Each wall is flat, endless, passes through zero and stands at right angles to its row. A trip goes straight from one point to another. List the walls that it crosses, first one first.

Walls:
(1): [0.45 0.01]
(2): [ 0.42 -0.15]
Trips:
[ 0.20 -0.12] to [ 0.08 -0.19] -> none
[0.50 0.07] to [0.07 0.12] -> none
[-0.07 -0.58] to [-0.45  0.06] -> 2
[0.47 0.39] to [-0.40 -0.25] -> 2, 1
[-0.46  0.75] to [-0.07  0.10] -> none
[-0.73  0.22] to [0.47 0.77] -> 1, 2
[ 0.59 -0.75] to [-0.70  0.32] -> 1, 2
[0.23 0.24] to [0.03 0.17] -> 2

Walls:
(1): [-0.35 -0.22 -0.28  0.05]
(2): [ 0.04 -0.54  0.39 -0.54]
(3): [-0.46 -0.18 -0.24 -0.20]
(4): [ 0.20  0.53 -0.35  0.30]
Trips:
[ 0.04 -0.61  0.38  0.08] to [ 0.19 -0.38  0.43  0.06] -> 1
[-0.26  0.47  0.27 -0.39] to [ 0.51 -0.61 -0.06  0.19] -> 3
[ 0.34 -0.02 -0.29  0.12] to [ 0.03 -0.85  0.51 -0.08] -> 2, 4, 1, 3
[-0.95 -0.07 -0.24  0.29] to [0.08 0.32 0.04 0.10] -> 4, 3, 1
[-0.45 -0.08  0.31 -0.23] to [-0.37  0.19  0.90  0.25] -> 1, 3
[ 0.35  0.03  0.16 -0.31] to [-1.13 -0.05 -0.70 -0.18] -> 3, 1, 2
[ 0.35 -0.50 -0.28 -0.20] to [-0.21  0.11  0.99  0.53] -> 3, 1
[-0.11 -0.03 -0.99 -0.44] to [ 0.22 -0.50  0.09 -0.72] -> 2, 4, 1
[ 0.28  0.22  0.36 -0.10] to [ 0.06  1.11 -0.03 -0.52] -> 2

Walls:
(1): [-0.25  0.17  0.54  0.21  0.43 -0.81]
(2): [-0.38  0.44  0.33 -0.28  0.13  0.14]
(3): [ 0.68 -0.08  0.07 -0.29  0.13 -0.75]
(4): [ 0.49  0.19  0.27 -0.28 -0.27 -0.11]
Trips:
[-0.65 -0.08  0.09 -0.13  0.16  0.26] to [-0.24 -1.04  0.24 -0.10 -0.04  0.48] -> 1, 2
[-0.04  0.20  0.35  0.41  0.32 -0.37] to [-0.50  0.73  0.96 -0.75 -0.72 -0.02] -> 4, 3
[ 0.16 -0.97 -0.11 -0.19  0.25 -0.51] to [-0.28 -0.59  0.32 -0.40 -0.04 -0.54] -> 4
[-0.24 -0.52 -0.18 -0.29 -0.97  0.86] to [ 0.16 -0.46 -0.35  0.31 -0.53  0.05] -> none
[ 0.11  0.40  0.83 -0.48  0.35  0.03] to [-0.04  0.27  0.13 -0.62  0.41 -0.36] -> none
[-0.33  0.48  0.32  0.35  0.36  0.02] to [ 0.37 -0.70  0.10  0.22  0.42  0.19] -> 2, 3, 1

Walls:
(1): [ 0.18  0.46  1.26  0.63  0.55 -0.43 -1.12 -0.26 -0.10]
(2): [-0.41  0.89  0.53 -0.03  0.51  0.48  0.32  0.13  0.17]
(3): [-0.32  0.04 -0.11  0.08  0.87  0.34 -0.16 -0.50 -0.14]
(4): [ 0.62 -0.38 -0.69 -0.09  0.92  0.18 -0.64  0.16  0.10]
Trips:
[ 0.20  0.41 -0.37  0.35 -0.40  0.68 -0.29  0.06  0.72] to [ 0.18 -0.18 -0.28  0.07  0.07  0.17 -0.58  0.55 -0.22] -> 2, 1
[-0.05  0.04  0.35  0.31 -0.17  0.43 -0.86 -0.45  0.17] to [ 0.00 -0.31 -0.39 -0.20  0.45 -0.27  0.15 -0.12  0.27] -> 2, 1
[-0.03 -0.91  0.32  0.19 -0.91 -0.45 -0.10 -0.89 -0.50] to [ 0.09 -0.60 -0.30 -0.35  0.01 -0.66  0.47  0.28  0.63] -> 1, 4
[ 0.37  0.18 -0.29  0.29 -0.59 -0.06  0.73  0.16 -0.15] to [-0.11  0.85 -0.10 -0.27 -0.69 -0.22  0.63  0.20 -0.96] -> 2
[-0.34 -0.55 -0.48  0.07  0.22  0.02 -0.62  0.00 -0.10] to [ 0.03 -0.74  0.00 -0.17  0.44  0.05 -0.38 -0.26  0.08] -> 1
[ 0.49  0.00  0.41 -0.07 -0.89 -0.66  0.68  0.38  0.05] to [-0.23 -0.30 -0.50  0.33 -0.04 -0.06  0.41  0.36 -0.63] -> none
[ 0.11 -0.21 -0.53  0.05 -0.20 -0.50 -0.17 -0.41 -0.44] to [-0.19 -0.26 -0.01  0.03 -0.32 -0.04 -0.28  0.70 -0.17] -> 4
[ 0.40  0.38 -0.51 -1.08  0.62  0.32 -0.23 -0.33 -0.05] to [ 0.82 -0.10 -0.39 -0.07  0.15 -1.11  0.19  1.02  0.53] -> 2, 3

Walls:
(1): [-1.15 -0.01  0.73 -0.26 -0.49  0.02  0.89 -0.69 -0.41 -0.38  0.12 -0.81]
(2): [ 0.45  0.44  0.20  0.56  0.05 -0.21  0.38 -0.90  0.18 -0.15  0.43  0.96]
(3): [ 0.41 -0.20  0.06  0.31  0.25  0.00  0.37  0.06 -0.23 -0.48 -0.23  0.52]
(4): [ 0.27 -0.33  0.48  0.05 -0.86 -0.21  0.61  0.04 -0.15  0.64 -0.44  0.28]
(5): [ 0.10 -0.89 -0.51 -0.19 -0.12 -0.27  0.10  0.02  0.24 -0.07 -0.47  0.33]
(6): [-0.28  0.06 -0.01  0.79 -0.12 -0.36 -0.21  0.70  1.15  0.06  0.24 -0.20]
(7): [-0.04  0.09  0.22  0.40  0.51  0.29  0.91  0.33  0.00  0.07 -0.41  0.25]
Trips:
[ 0.09 -0.03 -0.03  0.23 -0.25 -0.34 -0.43 -0.25  0.07  0.17  0.63 -0.09] to [-0.46 -0.21  0.19  0.17  0.16  0.57  0.24 -0.41 -0.81  0.57  0.24 -0.72] -> 1, 6, 2, 4, 7
[-0.44  0.39 -0.03  0.68 -0.41  0.22 -0.53 -0.21 -0.05  1.07  0.17 -0.87] to [-0.19  0.37 -0.45  0.26  0.07 -0.02  0.43  0.28 -0.36 -0.39 -0.58 -0.64] -> 4, 7, 3, 6
[ 0.82  0.58 -0.01 -0.55  0.13 -0.44  0.16  0.14 -0.17  0.53 -0.19 -1.04] to [ 0.63 -0.37  0.01 -0.56  0.30  0.44  1.03  0.76  0.03 -0.08 -0.08  0.02] -> 7, 3, 5
[-0.03  1.04 -0.68 -0.30  0.13 -0.11 -0.49 -0.37  0.69 -0.81 -0.44  0.69] to [ 0.19 -0.19  0.89 -0.41 -0.04  0.04 -0.26  0.11  0.11 -0.22 -0.19 -0.75] -> 5, 3, 2, 1, 6, 4
[-0.54 -0.23 -0.07  0.16  0.36  0.13  0.21 -0.51 -0.56  0.68 -0.16 -0.40] to [ 0.06  0.36  0.56  0.15 -0.55 -0.38  0.43  0.41 -0.63 -0.72  0.02  0.57] -> 3, 2

Walls:
(1): [ 0.40 -0.11 -0.16 -0.63 -0.21 -1.01  0.08 -0.87  0.10 -0.03  0.70  0.21
 -0.26 -0.49  0.53 -0.42  0.36  0.08]
(2): [ 0.14  0.81  0.08 -0.03 -0.33  0.07  0.48  0.61 -0.33 -0.34 -0.25  0.10
  0.41 -0.85 -0.11  0.19 -0.47 -0.30]
(3): [-0.45  0.06  0.81 -0.24 -0.31  0.17  0.54 -0.07  0.06 -0.16  0.02  0.30
 -0.10 -0.63  1.07  0.81  0.54 -0.98]
(4): [-0.02  0.44  0.47 -0.29  0.03  0.05  0.36  0.30 -0.87 -0.70 -0.38 -0.30
  0.49 -0.52 -0.09 -0.03  0.48 -0.44]
(5): [-0.46 -0.34 -0.01  0.08 -0.36 -0.37 -0.83 -0.01  0.04  0.93 -0.75 -0.12
 -0.08  0.04 -0.17  0.41  0.08 -0.24]
Trips:
[ 0.46 -0.65  0.37  0.23  0.14 -0.07  0.32 -0.14  0.26  0.08 -0.04 -0.13
 -0.45 -0.32  0.05  0.57  0.06  0.05] to [-0.40 -0.23 -0.13 -0.30  0.25  0.18  0.04 -0.84  0.09 -0.24  0.22 -0.21
  0.48  0.38 -0.59 -0.91 -0.13  0.27] -> 5, 3
[-0.33  0.29 -0.90  0.22  0.50  0.06  0.22 -0.14  0.58  0.01  0.45 -0.11
  0.48 -0.07 -0.42  0.70 -0.13 -0.07] to [-0.25 -0.27  0.07  0.00  0.24 -0.18  0.37 -0.17  0.16 -0.35  0.17 -0.17
 -0.04 -0.61  0.73 -0.41  0.35 -0.69] -> 3, 1, 4
